Each row of a before or after table is a point. One or more steps were done to the points. Then noise was added and the rows were shuffled. The steps act on columns, c1 being the first. What was done? A step turns or swaps two columns, mirrors them in a line or flattens them onto one, adds a multiple of one to another, or multiplies or shifts one. Angles are multiples of 10 degrees, from the lower column toward the higher: turns from -170 to 170, lines from 10 to 170 but not 90. Use the fewest steps. Two steps may share a column if one is a turn and the other turns, adds or multiplies; they go together, in the order done. Otherwise the lowest column goes first.

Before, 12 rows:
array([[ 13,  -4],
       [-28,  36],
       [-37,  32],
       [ -1,  48],
       [-22,  16],
       [ 81, -96],
       [-15,  30],
       [ 47, -32],
       [  0,  33],
       [ 13,  40],
       [ 19, -56],
       [-35,  25]])
After (12 x 2):
array([[ -1, -32],
       [ 10,  35],
       [  8,  -2],
       [ 72,  37],
       [-62, -96],
       [ 31,  31],
       [  3,  26],
       [ 49,  33],
       [ 24,  38],
       [ 72,  48],
       [-63, -59],
       [  4,  17]])
Steps: add 1.5 times c2 to c1

Before:
array([[  8, -26,  74,  29,  65, -15],
       [-34,  46,  32,  44,  82, -11],
       [ -7,  24, -45,   4,  36, -21],
       [  1,  27,  19,  38, -27,   6],
       [-59,   0, -59,  45,   4,  98],
       [  6,   3, -82, -35, -15,  82],
       [-60,   0,  13, -33,  49,  22],
       [-45, -43,  -9,  30, -52,  -5]])
After, 8 rows:
array([[  7,   5,  78, -35, -19,  81],
       [-60,   1, -12, -35,  47,  23],
       [-34,  47, -33,  47,  82, -11],
       [ -3,  30, -19,  38, -27,   8],
       [-42, -38,   9,  30, -52, -10],
       [  7, -25, -76,  30,  63, -16],
       [-12,  23,  49,   5,  39, -26],
       [-65,   4,  59,  46,   6,  96]])
Steps: multiply c3 by -1

Before:
array([[ -20,    1,   55,   17,   25,   20,    6,   14,   24,  -23,  -30],
       [ -22,  -24,   62,   24,    5,   -9,  -32,   26,   13,   16,   -3],
       [ -10,   -5,   42,  -23,   64,  -15,  -11,  -28,  -23,   19,   -9],
       [ -24,  -19,    5,   31,  -12,   12,  -52,   11,   29,  -18,  -19],
       [ -35,  -22,   17,   -7,   58,   35,    5,   10,  -92,  -11,   23],
       [  -2,   16,  -77,   48,   21,   11,    9,   16,  -19,  -11,    7],
       [ -25,   61,   45,   -3,    1,   17,   14,   13,   21,  -19,   55],
       [   3,  -19,    1,   45,  -15,   33,   11,  -15,  -39,  -10,    8],
       [ -91,  -16,   17,  -26,   50,   21,    9,  -47,    1,   34,   -6],
       [ -58,  -22,   59,   -7,   39,   -1,    8,  -49,   16,  -26,   56],
       [   1,  -26,   36,   33,   53,   42,   -8,   -4,   20,   30,    0],
       [ -31,  -21, -113,  -23,  -10,   38,   12,   15,   19,  -24,    5],
       [   3,   12,  -19,  -30,  -15,  -61,   19,    4,   24,   35,    2],
       [  -3,   22,   26,  -27,   10,   29,  -30,   -1,  -68,  -10,    8]])
After, 14 rows:
array([[ -89,   49,   16,  -27,  -18,  -36,   10,   36,    1,   36,   -5],
       [ -24,    5,   83,   23,  -25,   19,  -32,  -22,   12,   16,   -4],
       [  -3,   10,  -77,  -26,   24,  -27,  -31,   -7,  -70,  -10,   10],
       [ -20,   23,   90,   15,    0,  -15,    5,  -18,   22,  -23,  -29],
       [   2,  -14,   16,  -31,   11,   58,   20,   16,   24,   36,    2],
       [ -59,   39,   82,   -6,  -23,  -17,    7,   48,   15,  -23,   56],
       [ -34,   61, -122,   -8,  -20,  -30,    5,  -22,  -91,  -11,   20],
       [ -10,   64,    7,  -23,   -5,    3,  -10,   30,  -23,   19,   -8],
       [ -23,    1,   76,   -2,   60,  -11,   14,  -18,   22,  -18,   56],
       [ -33,   -8,  -86,  -23,  -20,  -32,   12,  -28,   19,  -23,    4],
       [  -1,   19, -106,   50,   15,   -4,    9,  -20,  -18,  -10,    5],
       [   5,  -16,  -60,   44,  -18,  -38,   11,    4,  -38,  -10,    9],
       [ -24,   -9,   47,   28,  -19,   -7,  -54,  -16,   27,  -20,  -19],
       [   1,   53,   67,   31,  -27,  -41,   -8,  -10,   21,   31,   -1]])
Steps: swap c2 and c5; add 1.5 times c9 to c3; turn c6 and c8 by -160 degrees

Before (10 x 18):
array([[  43,  -34,  -21,  -43,   58,   -3,  -13,   30,  -12,  -24,    3,
          -9,  -18,   -2,   20,   11,   27,   23],
       [ -22,  -30,  -24,   -4,  -19, -119,   99,    9,   -9,    7,  -10,
          62,  -25,  -34,  -28,   11,  -42,    9],
       [ -23,   18,  -28,    8,   10,   18,  -14,    6,    5,   21,  -21,
         -14,   41,    0,  -41,   10,  -43, -121],
       [ -14,   14,  -23,    9,   31,   41,  -14,   -8,  -10,   29,  -28,
         -29,  -21,    6,   53,   11,  -23,   26],
       [  17,    7,   -2,  -66,   -1,   32,    3,    0,  -16,   30,  -12,
         -30,   12,  -97,  -37,   12,   15,   22],
       [  39,  -15,  -35,  -38,   55,   49,   20,   -3,  -20,   28,    0,
         -23,   47,   -1,  -24,  -14,   40,   -3],
       [  40,  -25,  -25,  -10,  -72,   34,  -13,   25,   16,   33,    5,
          29,   83,    6,  -10,   -3,  -36,   27],
       [ -24,   -5,  -18,  -35,   52,   49,   16,   16,   10,  -48,    6,
         -18,  -17,  -59,  -20,    9,  -40,   11],
       [  -9,  -37,  -10,  -11,   26,    4,   24,    2,   82,   34,  -23,
           6,  -22,    8,  -32,   12,  -22,   29],
       [ -21,  -24,   -4,    6,    9,   18,    6,   -5,  -23,   20,   -3,
         -30,  -12,  -10,   -5,    1,   64,  -44]])
After:
array([[ -23,  -16,   14,   -5,  -21, -117,  -97,   22,   -8,    7,   30,
          63,  -26,  -31,  -37,   13,  -41,    8],
       [ -24,    8,   10,  -33,   53,   52,  -18,   10,   12,  -50,   -3,
         -19,  -17,  -58,  -24,   11,  -36,   13],
       [ -21,  -22,    3,    7,    9,   18,   -5,   10,  -22,   21,    1,
         -27,  -15,  -10,   -2,    1,   64,  -42],
       [ -22,   18,   11,   10,    9,   16,   17,   -3,    5,   21,   20,
         -14,   38,   -3,  -50,   11,  -43, -120],
       [  19,    8,  -10,  -65,   -1,   32,    3,   -4,  -18,   28,   12,
         -30,   10,  -92,  -36,    8,   18,   21],
       [  40,   -1,   20,   -7,  -74,   34,   12,   23,   14,   31,   -6,
          32,   86,    9,  -18,   -1,  -36,   27],
       [  -7,  -24,   -2,  -13,   22,    4,  -16,   16,   80,   35,   27,
           8,  -22,    8,  -33,   15,  -20,   31],
       [  46,   -5,   27,  -44,   57,   -3,   13,   31,   -9,  -25,   -5,
         -11,  -20,    1,   15,    9,   25,   19],
       [  39,  -15,   26,  -42,   54,   50,  -19,    6,  -19,   31,    3,
         -23,   47,   -1,  -35,  -15,   41,   -2],
       [ -16,    4,   37,   11,   32,   43,   18,  -11,  -10,   30,   25,
         -28,  -21,    6,   38,   10,  -23,   27]])
Steps: turn c2 and c8 by -40 degrees; multiply c8 by 0.7; mirror c3 and c15 in the line at 80 degrees; turn c7 and c11 by 170 degrees
